Every row gives one point. The window is the flat piece filled in between its corners: a triangle in 3 columns, a solid with four corners in 4, and so on. A path goes straight from each point to the next, and from the last back to the first. List the points from which the path goes on through the window.
(in the rows, 128 means zero)

Window (3 x 3):
[[124 187  93]
 [ 68 108 139]
 [189 140 133]]
Path:
(1): [ 79 120 190]
(2): [ 89 113 170]
(3): [ 97  72 110]
(4): [ 92  74 106]
(5): [ 78 165 175]
(6): [153 193 151]
(7): [171 160  88]
(8): [ 54  92 105]
(9): [ 48 125 150]
(10): [ 71 129 155]
(11): [ 79  96 122]
(12): [ 96  84 103]
(13): [ 63 149 177]
(14): [162 166 140]
(15): [169 140 103]
(16): [ 87  71 108]
Through the window after points: 4, 10, 12, 14

Window (4 x 4):
[[196 121 127 112]
 [193 119 210 108]
 [ 76 116 109 124]
 [173 187  70 131]]
Path:
(1): [120 145 100 151]
(2): [136 184 110  65]
(3): [166 175  77  89]
(4): [171 174  90 187]
(5): [150 146  99 180]
(6): [150 174  80  97]
(7): [166 176  79  90]
(8): [166 172  86 154]
(9): [ 94 129 118 155]
(10): [ 93 141  97  73]
(11): [186 178 103  56]
(12): [172 162  96 150]
Through the window after points: 3, 5, 7, 11

Window (4 x 4):
[[161 213 111 163]
 [110  89 150 159]
 [ 66  89 123 143]
 [113  34 101 116]]
Path:
(1): [136 145 143  85]
(2): [118 108 144  77]
(3): [129  77  84 165]
(4): [115  52  78 171]
(5): [108  65 151  97]
(6): [108  77 150 111]
(7): [103  78 101 192]
(8): [126 116  63 188]
Through the window after points: 2, 4, 6

Window (6 x 6):
[[ 58 114 141 159  91 156]
 [204  92 127  86 128 132]
 [186 108 127 193 143 143]
 [130 106  93 130 138 145]
 [138  82 101 185  67 134]
 [ 89 220 123  75 104  95]]
Path:
(1): [115  95 119 143 125 121]
(2): [191   7 127 161 137  89]
(3): [195  66 123 164 121 184]
(4): [163  90 117 138 107 173]
(5): [126  55 136 145 132 103]
(6): [172  96 138 111 132  84]
(7): [188 124 111  83 114 179]
(8): [126 122  85 134 117 180]
(9): [106  94 137 141 132  97]
(10): [144  98 119  86 124 110]
(11): [172 130  94  94 100 197]
(12): [143 145  97 158 103 202]
Through the window after points: 6, 8, 12

Window (8 x 8):
[[ 69 149 101  75 163  52 101  90]
 [182 145 237 167  91 212  86 105]
 [149  34 199 176 108 199 130 115]
 [114 169 102  94  79  34 131  98]
 [165 132  81  97 134  68  96  84]
 [170  67 187 192 114  77  70 132]
 [131 106 134 211 124 144 104 116]
 [198 182 200 140 136 121 152 131]]
Path:
(1): [179 163 203 185 147  88 140  45]
(2): [171 154 169 139 132  98 128  66]
(3): [169 152 151 125 120 112 121 142]
(4): [154 133 124 143 122 122  91 145]
(5): [150 114 146 161 124 116 114  59]
(6): [119 120 123 142 132  59 115  69]
(7): [123 122 111 108 138  79  96 130]
(8): [149  56 184 146 103 184 102 165]
(9): [153  68 187 182 118 150 131  84]
(10): [155 123 190 172 118 119 116  19]
(11): [170 119 179 149 102 151  85 156]
(12): [179 137 180 136 119 123 122 158]
Through the window after points: 2, 4, 8, 10, 12

Window (9 x 9):
[[143  86 144 177 112 223 101  91 102]
 [136 193 206 151 106  49 146  53 145]
 [ 82 135 179 189 150  96 141 215 166]
 [178  88 130  94 197  72  91 119  99]
 [206 147 124  94  84 206 147 127 160]
 [ 57 214  72 130 152 174 140  68  98]
 [ 92 135 158 160 102 181  24  83 148]
 [ 92  72  80  51  89 126  91 161 135]
 [ 79  72 194  69 160  95 125 213 164]]
Path:
(1): [ 79  74 129 104 149 102 143 103 218]
(2): [109 125 178 102 141 108 112 163 124]
(3): [121 162 184 101 118 120  97 195  97]
(4): [105  93 159 146 149 107 141 117 178]
(5): [124 115 109 126 137 158 101  80 150]
(6): [136 137 158 114 122 157 108 110  84]
(7): [129 163 199 134 108 149 124 199  82]
(8): [132 131 137 142 128 136 138 142 176]
Through the window after points: 1, 3, 7

Window (11 x 11):
[[ 55 153 116 153  98  17 118 192 140 180  92]
 [150 147 148 151 121 138 136  91 118 178 105]
 [244 157 172 155  58 156 138 207 118  73 139]
 [170 169 118 163 144 106 134  67 143  83 130]
 [183 111 164  90 108 106 143 105 119  90 107]
 [ 90 203 191 134 130  59 162 145 154 154  98]
 [150 177 116  94 127 156 140 133  86  96 135]
 [160 135 177 143  42 195 117 204 172  53 110]
 [ 32 173 119 172  78  18 227 143 144 182  62]
 [186  95 178 161 129 187 143 234 122  55 135]
 [219 165  90  84 175 137 157  76 170 135 106]]
Path:
(1): [182 171 137 155 131 124 130 140 101 107  42]
(2): [148 144 142 138  96 117 152 118 163 129 179]
(3): [140 137 133 139  99 132 153 164 152 127 223]
(4): [160 158 146 148 111 143 140 155 139  95  87]
(5): [126 164 136 150 106  73 155 142 116 112  39]
(6): [104 138 143 133  79  88 198 138 161 161 169]
(7): [145 151 137 129 102  96 169 150 147 141 162]
(8): [146 172 133 156 131  89 116 130 106 125  23]
Through the window after points: 1, 5

Window (12 x 12):
[[119 153 122  73 150 139 138 176 162 111  88 121]
 [171 102  97 140 173 124  84 129 169 156 187 128]
 [145 125 161 151 102 168 136  89 112 149 130  98]
 [135 148  74  75 130 163  74 158 157 100  99 103]
 [ 94 103 104 153 159 163 106 125 164 108 200  99]
 [198 122  86 189 131 118 132 139 167 122 191 116]
 [ 97 163 128  73 120 111 101 128 123  84  95 125]
 [125  98  66 163 145 133 124 121 129 156 155 109]
 [132 112 175 166  32 124 121 112 154 169  70 113]
 [148 138 166 194  87 130 109 159 110 166 130 109]
 [132  83 164 164 104 141 108 118 119 116  69 105]
 [119 109  97   7 110 133 103 184 135  85  98 111]]
Path:
(1): [135 123 116  98 134 123 106 151 141 121 125  95]
(2): [136 116 112 108 114 163 113 152 153 125 134 161]
(3): [139 133 139 152 102 160 118 142 129 128 120 168]
(4): [137 125 141 145 104 117 112 145 142 154 116  81]
(5): [130 128 108 115 132 104 104 129 148 117 112  54]
(6): [122 122 105 121 123 145 109 135 130 121 121 133]
(7): [141 113 129 147 119 146 114 120 141 136 131 135]
(8): [145 121 133 133 119 132 109 123 145 146 139  83]
(9): [129 115 139 135 115 123 121 127 134 126  97  46]
(10): [113 119 130 136 100 164 119 136 132 116 118 154]
(11): [110 114 119 116 118 167 115 139 134 127 125 145]
(12): [122 128 121 108 136 125 112 139 144 122 114  84]
Through the window after points: 1, 3, 5, 7

Window (12 x 12):
[[123  93 101 135 126 187  83 157 114 100  86 136]
 [170 169 150 101  99 110 165 112 186 127 131 155]
 [ 87  56 134 153 148 109 129 143  87 100 105 136]
 [128  75 107  85 135 142  95  95  68 114  80 138]
 [ 53  98 122 144  88 130  79 118  78 133  80 125]
 [200 113 135 112  36  80 148 155 142 109 125 144]
 [ 94 133  97 141 143  43  50 148 100 144 183 113]
 [249 204 188 121  96 118 170 150 139 152  83 126]
 [103 136 110 154 124 120  97 123  57 157 221 145]
 [243 176 138 165  85 114 161  85 163 124 111 107]
 [ 92 120  50 132 134 139 136 136  62 115  83 146]
 [118  97  95 133 114  78 117 146 126 211 196 102]]
Path:
(1): [139  84  88 153 134 117 103 125 132 181 112 187]
(2): [161 152 114 169 115  77  80 129  98 159 134 220]
(3): [146 128 124 109  91 127 148 135 126 141 144  84]
(4): [151 126 117 124 100 123 152 141  98 113 124  82]
(5): [137 126 101 145 118 101 105 120 124 166 115 181]
(6): [161 112 133 155 118  96  99 129 112 144 119 170]
(7): [110 138 115 100  82 154 179 125 109  66  97  78]
(8): [108 123 100 108 101 129 143 125 100  90 126  87]
(9): [127  82 104 155 116 109  72 134  90 164  95 199]
(10): [134  92 123 162 111 107  93 141  91 141 100 201]
(11): [113  93 129 126 121 116 141 135 108 101 118  96]
(12): [123 140 127 106  93 136 124 161  98  98 144  63]
Through the window after points: 4, 10, 12

Window (14 x 14):
[[125 101  77 207 133  77  84 161 120 117  78 155 147  54]
 [158 127 116 180 106  89 104 119 134 105 153 114 206 106]
 [107 156  75 178 128 151  91 150  94 123 200 189 115 133]
 [170 123 134 121  92 198 166 122 196 116 174  80  18 174]
 [112 151 136  62 159 135 122 120 130 209  75 141 134 125]
 [ 59 122 167 156  86 207 159  89 157 155 122  90  75 150]
 [119  74  81 175 175 159  88 140 135  74 121 139 191  96]
 [145 127 206  93  60 220 119  97 131 105  96 103  53 153]
 [ 92 114  43 157 136  73  90 115  96  56 123 116 156 113]
 [ 81 107 153  60 135  82 163 118 150 173  77 249 156 117]
 [126 168 161 115 182 108 161  72 143 164  44 217 130 157]
 [128 108  48 166 118 128 160 143  72 122  86 162 191 104]
 [120  62 103 176 160 114 120 120  54 156 181 161 105 150]
 [150 105 129 118  44 225 101  45 194 155 120 103  51 180]]
Path:
(1): [113 118 129 143 116 130  98 131 145 125 102 138 132 162]
(2): [126 123 113 150  88 127 128 176 152 116  61 136 159 213]
(3): [113 126 113 117 138 140 118  78 137 131 125 147 113  80]
(4): [150 107 130 137 128 149 142  75 115 140 165 141 101  52]
(5): [117 101 113 157 121 138 115 148 120 125 131 127 110 207]
(6): [101 106 100 177 121 119 105 158 123 130 116 152 135 163]
(7): [155 144  97 144 145 143 115  96 125 116 136 159 113  31]
(8): [141 135 115 145 129 147 132  72 104 155 129 148  95  73]
(9): [ 94 128 132 112  98 139 122 172 155 129 110 148 138 232]
(10): [110 122 116 166  91 148 127 148 146 122 121 133 132 197]
(11): [130 115 114 126 144 142 137  97 110 144 150 152 102  78]
(12): [136 113 104 133 113 153 148  67 120  99 131 149  87  41]
(13): [112 112 128 174 104 150 112 147 148 131 106 127 132 205]
(14): [104 102 108 141 125  97  81 173 119 142  88 158 151 212]
(15): [112 129 120 134 137 144 146  62 106 130 107 159 133  68]
(16): [147 125 104 115 151 160 149  50 121 136 172 155 116  51]
Through the window after points: 4, 6, 10

Window (14 x 14):
[[ 92 180 187 102 161 107 167 127  68 143 198 123 104 133]
 [122 113 158 130 144  80 182 177 102 166 148  76 152 152]
 [ 82 119 175 106 165 127 108  70 224 111  91 157 142 175]
 [165 130 163 143  17  57 107  82  38  75 130  80 200  92]
 [160 139 235  95  79  81 153 103  67 151  56  77 143  86]
 [ 89 148 149 134 176 115 249 130  90 158 175 130 160  71]
 [ 30 135 176 124 157 103 183 198  73 123 126 111 109  96]
 [106 189 149 107 144 144 169 140 236  99 135 105 119 137]
 [ 95 156 154 121 132 203 103 115 197 157 120  99 167 138]
 [116 168 133 123 194 166 127  85 176  88  86  71 155 163]
 [212 125 138 159  24  79  87  77  32 103  70 147 117 111]
 [153 117 158  98 187 176  88 143 205  68 135 129 164 131]
 [ 82 116 108  47 146 132 178 136 113 123 162 107 119 121]
 [140  90 231 156  61 134 157  63  93 105  92  85  87 131]]
Path:
(1): [112 131 161 115 141 159 188 159 106 115 124 131 182 168]
(2): [ 95 149 173 114 140 126 187 180 108 120 118 125 140 144]
(3): [ 74 133 161 119 143 109 143 136 119 116 134  96 115  93]
(4): [120 133 162 142 142 111 121 106 143 122 109  80 124 100]
(5): [132 163 220  88 104 165 168 135  99 111  88 150 184 186]
(6): [103 147 174 108 114 154 186 131  84 108  99 125 173 189]
(7): [129 128 152 110 162  98 139 101 155 141 145  80 110  44]
(8): [123 144 123 145 180  74 154  99 142 165 154  65 106  82]
(9): [ 88 144 185 104 132 150 173 133 128 103 123 149 158 144]
(10): [111 150 177  86  74 138 166 140  47 107 108 141 182 162]
(11): [143 117 176 145 113  82 133  98 133 129 126  87  94  78]
(12): [115 133 156 141 144 106 124  93 156 145 151  75 127  82]
(13): [124 134 168 114  97 155 157 121 112  94  76 125 179 153]
(14): [141 105 188 119  81 148 177 124  95  90  84 130 175 170]
(15): [112 170 148 125 148  81  84  76 145 127 166  56 103  62]
(16): [120 128 163 121 158  89  94 124 161 117 131  75 101  88]
Through the window after points: 2, 6, 8, 14, 16

Window (14 x 14):
[[117 142  85  66 110 166 120 128  99 119 202 133 177 129]
 [155 112 120 212 120 175 188 173 147 171 126 219 205 114]
 [125  82 174  71 102  83 117  94 120 108  48 196 104 166]
 [141  42 177 101 112  58 101  73 151 211  81 127 171 171]
 [147 115 214  58 104  94 128 127 177 166  85  88 108 184]
 [ 81 177  54 176 136 111 139 169 125 145 147 174 152 163]
 [129  83 216 109 146  26 172  55 159 123  81 113 134 137]
 [144 158 164 108 119 161 128  70  91 175  78 106 204 176]
 [143  72 145  99  65  82 158  46 165 159  46  95  82 142]
 [ 61 140  84 154  86 124 180 222  85 157 107 188 192  73]
 [169  89 132 132  70  30 114 154 126  69  62 132 146 136]
 [169 175 184  72  83  83 122  42 160 213 114 146 153 136]
 [ 52 199 123 168  79 215  69 139 103 146 209 148 186 112]
 [157  91 134 125 162  67 113 137 134 146  49 137  94  79]]
Path:
(1): [184  52 193 162 100  66 166 117  88 179  97  84  68 126]
(2): [131 123 157 121 108 118 148 115  81 180 152 147 146 164]
(3): [113 141 117 113  82 118 116  94 184 111  65 120 193 145]
(4): [113 133 150  60 120  94 183 103 229 133  42 114 207 131]
(5): [150 116 137 165 109  95 102 123  74 174 144 140 117 119]
(6): [147  94 172 141  68  83 183 119  91 160 108 136 118 154]
(7): [139 114 151  86 123  95  91 106 171 129  67 148 178 112]
(8): [128 132 134 111 131 134 109 149 232 176  54 160 181 108]
(9): [156  85 149 146 125  72 147  98  44 143 111 132 112 134]
(10): [158  92 186 125 114 122 160  90  62 185 137 138 119 142]
(11): [ 78 173 124 100 114 118 102 118 204 130  82 135 193 148]
(12): [107 136 156  95 123 135 132 103 181 170  59 185 210 126]
(13): [128 122 138 140 109 120 139 118 105 182 139 136 147 136]
(14): [147 101 156 164  31  96 129 132  41 194 138 113 103 118]
(15): [110 146 138  93 156 114 131 102 181 137  92 147 178 170]
(16): [124 132 140  80 123  91 132 117 171 141  77 156 165 157]
Through the window after points: 8, 14

Window (14 x 14):
[[138 218  65 155 137 249 147  67 170 147 106 193 134 149]
 [142 139 141 153 163 168 125  93  89 143 119  76 220 102]
 [166 139 157 101 139  88 113 118 174 107 150 135 119 118]
 [141 105 130 180 202 131 174 128 166 172 139  75 154 128]
 [143 117 176 132 157 146 145  85 168  49 130 118 120 120]
 [151 105 191 201 187 144 131 158 120 157 115 157  65 136]
 [ 59 126  41 229  62 117 179  81 136 219 117  39 192 112]
 [178 113 118 131 114 174 119 121 158 126  28  91  77 133]
 [106  79  53 112 136 170 102 135 135 129 126 138  50 129]
 [143  56 112 183  77 174 154 166 132 165 103 110 129 156]
 [170 156  81 158 175 163  76 128 169  58 177 137  80 150]
 [ 99 176 185 124 127 166 171 149 139 134 179  99 111 115]
 [194 117 102 127 100  93 182 129  79  65 154 100 112 141]
 [201  92 150 164 125 204 141  77  64 158 169  90 123 160]]
Path:
(1): [136 126 142 141 160 139 130 110 120 119 122 106 132 212]
(2): [148 120 135 152 139 169 143 103 146 111 123 108 140  81]
(3): [189 124 134 173 113 157 161 109 139 135 150  97 135  48]
(4): [116 140 152 154 151 145 150 119 127 149 114  88 153 210]
(5): [100 120 116 181 124 134 148 115 129 157 114  89 136 167]
(6): [147 123 115 181 124 147 149 111 138 165 134 108 126  84]
(7): [148 129 124 163 126 187 153 120 153 122 135 137 119  84]
(8): [128 149 134 137 135 164 146 109 144 123 128 115 121 159]
(9): [144  98 131 154 129 159 142 126 123 151 124 105 124 184]
(10): [164  95 121 174 112 178 143 126 127 136 126 110 116 112]
(11): [183 117  99 158 126 163 143 110 156 129 140 127  98  45]
(12): [ 89 132 103 133 127 124 140 121 110 132 123 102 136 228]
(13): [107 127 148 125 166 141 142 109 137 144  94 109 107 219]
(14): [151 114 117 174 131 159 143 140 147 137 122 120 111 100]
(15): [142 128 122 174 119 160 161 122 142 154 140  94 132  92]
(16): [ 98 138 125 139 139 134 148 101 120 138 132  84 141 188]
Through the window after points: 1, 5, 7, 9, 11, 15

Window (14 x 14):
[[124  81  57 156 118 118  81 127 114 135 116 182  91 194]
 [169 127 138  42 211 178 143 201  93  80 117 129 155 200]
 [189 123 144 168 172 159 142 156 162  65 128 126 141 168]
 [ 77 162 160  78 166 122 117 115  76  30 135 201 110 155]
 [143 138 215 106  19  80  71 134  76  70 122 128  75 150]
 [167 142 162 122 174 155  75 157 146 175  98 194 150 176]
 [ 94  57 199 181 125 165 148 112 122 145  60  63 186 159]
 [ 75 162 178  94 117 186 204  59  74 112 111 128  69  87]
 [132 152 153  85 126 166 102 171  65 122 163 184 176 245]
 [120 139 148  92 122  98  46  94  81 102 208 176  58 141]
 [ 70 135 102 123 156 177 135 124 111 118 124 112 207  86]
 [ 99 105  92 170 146  11 150 173 214 134 196 157 210 179]
 [119  72 141 121  79 181 141 108 213 110 130 109  98 137]
 [ 86 165 122 119 159 143  89 184 127 133 158 155 112 191]]
Path:
(1): [115 151 130 107 132 138 124  76 140 111 106 117 122 180]
(2): [108  91 160 120 112 170 142 158 118 101 148 164 110 129]
(3): [102  47 155 121 106 155  96 175  92  98 169 171 109 128]
(4): [111 206 141  92 122  93 124  85 154 130  95 132 139 200]
(5): [106 208 103  78 131 156  87  65 113  98 105 134 116 202]
(6): [122  88 168 141 143 128 131 180  95 105 142 152 147 135]
(7): [ 97  99 142 122 149 186 134 203  99 118 160 179 148 137]
(8): [171 176 151 112 129 102 103  72 131 104 110 114 155 234]
Through the window after points: 1, 7

Window (14 x 14):
[[167 213 104  96 190 109 207  66 149 105 200 215  93  59]
 [ 62 111 130 185 155  93 124 174 116 177 147  75 154 118]
 [184  67 153 161 122  93  91  65 142 144 120  72 179 121]
 [121 229 119 157  81 164 118 131 110 141 171 165 136 142]
 [227 107 110 186 145 136 187  90 140  97 134 153 193 113]
 [127 111 162 152  98 137 146 161 130 120 118  99 105 102]
 [101 132  88 167 106  74 110 173 125 131  69 117 120 141]
 [ 94 152 120 118 120 142 118 163  38 164 117 165 151 120]
 [ 93 159  37 143  83 195 142 145  91 197 107 155 101 125]
 [176  80  90 181 171 131 103 121  98  92 124  77 121 134]
 [154  84  93 129 117 109 105 193 117 167 152 106 142 151]
 [168 219 113 119 144 168 160 137 104 180 111 130 137 135]
 [106 127  76 112 125 146 107 166 117 124 120  80 186 102]
 [171 191 131 138 245 125 143 111 203 109 175 249  94  13]]
Path:
(1): [164 167  84 132 107  76  98 170  97 141 133 130 123  26]
(2): [108 125 127 130 150 148 133 147 126 155 145 135 121 156]
(3): [116  89 124 127 143 142 150 122 168 125 122 127 137 150]
(4): [171 160  76 168 133  94 110 140  78 115 157 127 158  53]
(5): [147 134  96 155 118 117 132 138 113 165 117 125 126  72]
(6): [ 83 119 118 132 197 141 142 134 149  92 153 129 147 191]
(7): [122 160 111 133 159 148 146 143 139 130 139 165 120 121]
(8): [163 183  71 157 142  99 140 173  98 150 128 131 126  51]
Through the window after points: none

Window (14 x 14):
[[168  40 128 145 131  86 175 146 191 162  66  57  80 139]
 [118 139 174  53 129 128 115 138  72 165 192 173  94 132]
 [103 218 113  27 159 215  85 104 143  76 178 147 108 157]
 [ 27 167 127  61 225 131  67  96 100  75 249 110 126 159]
 [146  52  96 160  86 137 116 124 177 232 154 133 172 161]
 [182  53 161 178 129 130  88 198 201 142 153 155 142 131]
 [101 191  98 121 162 140  36 126 111 145 119 124  56 110]
 [175 207 112 133 104 133  82 106 128  99 235  99 103 141]
 [211  87 205 160 152 117 109 125 165 224 115 113 210 149]
 [157 151  84 108 131 171  74 179  59  96 140  86 126 168]
 [156  13 228 206  71 177 126 148 176 235 101  65 120 144]
 [105 121 142 206  80 130 159 115 107 108  45 137 103 139]
 [ 43 208 144  52 143 134 105 174 131 137 201 103 162  91]
 [117 104 169 140  12  84  65 124 142 126  39 107  97 191]]
Path:
(1): [100  80 123  99 111 154  87  87 115 121 126 127 105  60]
(2): [140 160 137 147 118 113 120 199 151 156 153 120  98 235]
(3): [113 121 161 140 110 133 108 155 140 169 123 115  96 179]
(4): [166  83 159 128  40 126  79  71 103 100  91 114 150  61]
(5): [178  59 161 134  87 154 103 114 112 141 106 101 145  83]
(6): [135 165 148 158 108 138 119 198 199 202 125 138 111 213]
(7): [125 138 147 118 144 131 118 142 145 154 193 123 112 226]
(8): [127 117 141 110 102 139  96 122 124 129 150 112 144 110]
(9): [125 112 114  99  93 156  75  89 119 111 167  85 142  60]
(10): [137 184 132 151 162 117  99 156 146 158 183 142  90 223]
(11): [130 130 160 128 143 127 113 158 156 162 140 105 119 180]
(12): [152  74 143 124 126 132 101  84 125 143 151 112 162  64]
(13): [106 121 144 100 135 141  90 100 123 129 135 100 130 114]
(14): [112 181 125 120 140 129 125 151 134 159 159 107  74 212]
(15): [126 134 150 139 126 142  93 148 141 161 151 131 122 171]
(16): [144 112 145 131  85 156  79 122 138 134 151 116 145 115]
Through the window after points: 3, 9, 11

Window (14 x 14):
[[111 182 153 107 203 108  91  54 123 223 183  40 123 140]
 [209 205 108 131 180 108  61 105  95 173 141 135 143 103]
 [141 102  70 117  63 159 169 122  80  96 157 110 135 153]
 [152 142  98 136 149  93 155 166 210 105 161 160  85 151]
 [ 89 124 102 191  84 179 119 160 146  83  96 171 113 135]
 [159 130 116 152 125 143 116 223 141  73 134  98 156 146]
 [167 156 101  96 152  74  74 144 147 202 121 153 219  38]
 [125 121 104 176  26 104 136 160  64 141 113  89  86 131]
 [131 115 181 193 172  84 195 109  99 102 204 185 191  95]
 [160 176  89 111 197  92 149  74 110 109 136  38  96  53]
 [169  46 188 218 223 115 165  39 161 149 186 123 128 137]
 [177 221 154 134 179 103 127  28 170 195  83  43 132 158]
 [162 108 166 168  56 163 139 179 169  77 180 187 133  80]
 [127  73 178 114 108 121 152 143  98  92 120 170 100 133]]
Path:
(1): [146 109 147 110 158  22  91  56 122  80 155  96 182 145]
(2): [142 166 104 146 116 139 148 162 117 129 132 112 111  98]
(3): [175 167 115 138 121 155 155 190 115 151 103 127 146  97]
(4): [ 87 112 118 124 113  58  90  78 136  71 173 135 112 117]
(5): [122 129 153 149  72 108  73 123 161  31 145 164 108 133]
(6): [189 112 135 159 121 173 206 182 140 179 177 146 155  70]
(7): [133 117 128 181 121 139 154 147 118 140 127 130 117 114]
(8): [136 129 131 139  94 100 119 131 107  91 144 128 132 135]
Through the window after points: 5, 7

Window (14 x 14):
[[163 113 117 144 136 174 108  97 126 177 146  48  83  81]
 [118 109 126 134  93 113  82 161  87  36 106 126  95 145]
 [121 141  86 166 155 188 119 155 109 131 126 177  99 121]
 [164 104  85 119 183 181 117 138 122 129 189  99 147 136]
 [123 179 111 115 198 165  69  99  78 123 107  98 108 166]
 [ 96 126 118 135 111 104 106 103  95  98 141 180  68 218]
 [145 161 111  75  99 156 127 144  82 100 129 144  87 193]
 [ 91  98 107  74  96 123 130 204 219 142 170  82 124 119]
 [158 152 172 144 142 165 129 103 189 127 179  75 104  66]
 [133 130 104 122  21   7 123 151 163  60  85 177 121 149]
 [ 73 147  85  90  83 117 187 121 179 123 204  57 123  96]
 [101 116 120  88 133 166  90 107  66 122 129 195 130 149]
 [ 97  91 101  87  74 144 179 139 225  96 126  58 145 145]
 [112  96 153 116  89  76 192 188 172 116 123  68 145 121]]
Path:
(1): [122 132 112 114  53 127  59 123 189 154 178  86 193 149]
(2): [112 116 104  87 133 131 210 164 129  67 106 122  54 138]
(3): [131  86  94  46 137 102 110 120 176  67 140 152  61 152]
(4): [102 151 131 171  71 125 139 142 121 132 135 109 141 159]
(5): [145 135 150 130 105 139 120 134 112 131 154 107 154 166]
(6): [106 122  79 110 149 135 146 132 142  97 120 112  66  96]
(7): [101 140 117  72 135  84 151 125 168 101 171 118  54  85]
(8): [123 122 106 132  50 187 129 154 120 124 106  83 171 200]
(9): [103 145 133 131  57 168 119 118 159 123 140  98 144 187]
(10): [121 103  88  81 181  70 146 175  99  77 143 162  84 103]
(11): [131 121 134  89 146 124 129 135 171 114 149 113  76  91]
(12): [132 125 107 140 109 164 120 116 124 138 151  86 136 135]
Through the window after points: 1, 3, 11
